Each point is reached from the start by the listed moves, each made once or not at all, plus a little noise. Say if it took an odd or an even number of moves. Then give how often each move was made.

Moves:
(1): [ 2.6  1.7 -3.4  3.0  0.9]
(2): [ 2.1  0.7  3.9  1.3 -3.4]
(3): [ 4.2 -1.1 -0.7 -3.4  0.2]
Start: [ 0.6 -0.4 -1.2  0.1  1.6]
Points:
[ 4.6 -1.4 -1.8 -3.2  2.0] -> odd (0, 0, 1)
[ 9.8  0.8 -1.1  0.7 -1.0] -> odd (1, 1, 1)
[ 7.6  0.2 -5.0 -0.4  2.6] -> even (1, 0, 1)
[ 6.7 -0.9  2.3 -2.0 -2.0] -> even (0, 1, 1)

Moves:
(1): [ 4.3  1.1 -0.5  0.6 -1.6  0.1 -2.3 -0.9  1.5 -1.3 -0.4  0.2  0.7  1.9]
(2): [ 2.1  3.1 -2.0  0.0 -0.2  0.8  2.6  0.9  4.2  2.3  2.1  1.9  1.7  0.9]
(3): [ 1.3  3.2 -0.7  0.4 -1.6  4.0 -0.4  0.2 -2.8 -0.8 -0.3 -0.6  2.3 -1.6]
(4): [-0.9 -1.6  1.5  3.0  3.0 -0.4  0.1 -1.8  0.1  0.4 -3.9  1.2 -0.2 -1.6]
(5): [-1.0  0.9  2.0 -1.9  3.9 -2.2 -1.1  0.2 -1.3  0.7 -2.3 -0.3 -0.8  0.2]
(6): [-1.1  1.3 -2.6  0.9 -0.1  1.1 -1.4  1.1  0.8 -0.9  0.3  0.1  0.5  1.2]
(7): [ 1.7 -0.2 -1.3  1.7  1.5 -0.2  1.2  1.0 -1.7 -0.8  2.0 -0.7  0.3  0.3]
(8): [ 1.4  0.3  0.4  1.3 -2.4 -0.4  1.4  1.9 -0.3 -0.7  0.4 -1.5  2.5  1.7]
(9): [-1.5 -0.8  0.7 -0.5  1.5  2.3  1.7 -1.5  0.3 -2.3  0.4  0.7  2.5  2.8]
(10): [ 1.4 -1.9 -1.5 -1.0  0.4  2.2 -2.1  0.7  1.4 -0.1  1.0 -2.0  2.9 -1.6]
(11): [ 0.5  0.6 -0.5  2.5 -0.4  0.9 -1.3  0.0  1.3  1.3  3.0 -0.5 -0.1  2.1]
(12): [ 1.1 -0.9 -1.8 -0.5 -1.7 -0.8 -0.2  2.3  0.1  2.6  1.1  3.5  2.9  1.6]
Start: [-0.5 -1.0 -3.2 -0.1  2.5 -1.9  5.6  0.2 -3.0 -1.4  0.8  1.3  3.3 -0.8]
Points:
[ 7.4  1.7 -8.0  1.9  0.9  1.9  2.5  0.7  5.8  1.2  6.3  1.2  8.2  2.5] -> even (1, 1, 0, 0, 0, 0, 0, 0, 0, 1, 1, 0)
[ 7.6  1.3 -6.7  2.9 -0.7  3.9  5.4  0.9  5.3 -2.0  7.3 -0.2 13.8  7.3] -> even (1, 1, 0, 0, 0, 0, 0, 1, 1, 1, 1, 0)
[ 2.5  0.1 -5.4 -1.8  9.9  0.9  8.0  1.0 -0.7 -1.7  3.8  1.0  9.7  2.1] -> odd (0, 1, 0, 0, 1, 0, 1, 0, 1, 1, 0, 0)
[ 5.6  8.1 -8.0  3.5  5.2  5.0  4.4  1.3 -0.5 -2.9  5.9  1.8 10.2  7.0] -> even (1, 1, 1, 0, 1, 1, 1, 0, 1, 0, 1, 0)
[ 4.6  2.0 -5.7  1.4  3.9  1.5  6.1  4.8 -1.8  2.8 -1.1  3.1 14.8 -1.2] -> odd (0, 1, 1, 1, 1, 0, 0, 1, 0, 1, 0, 1)
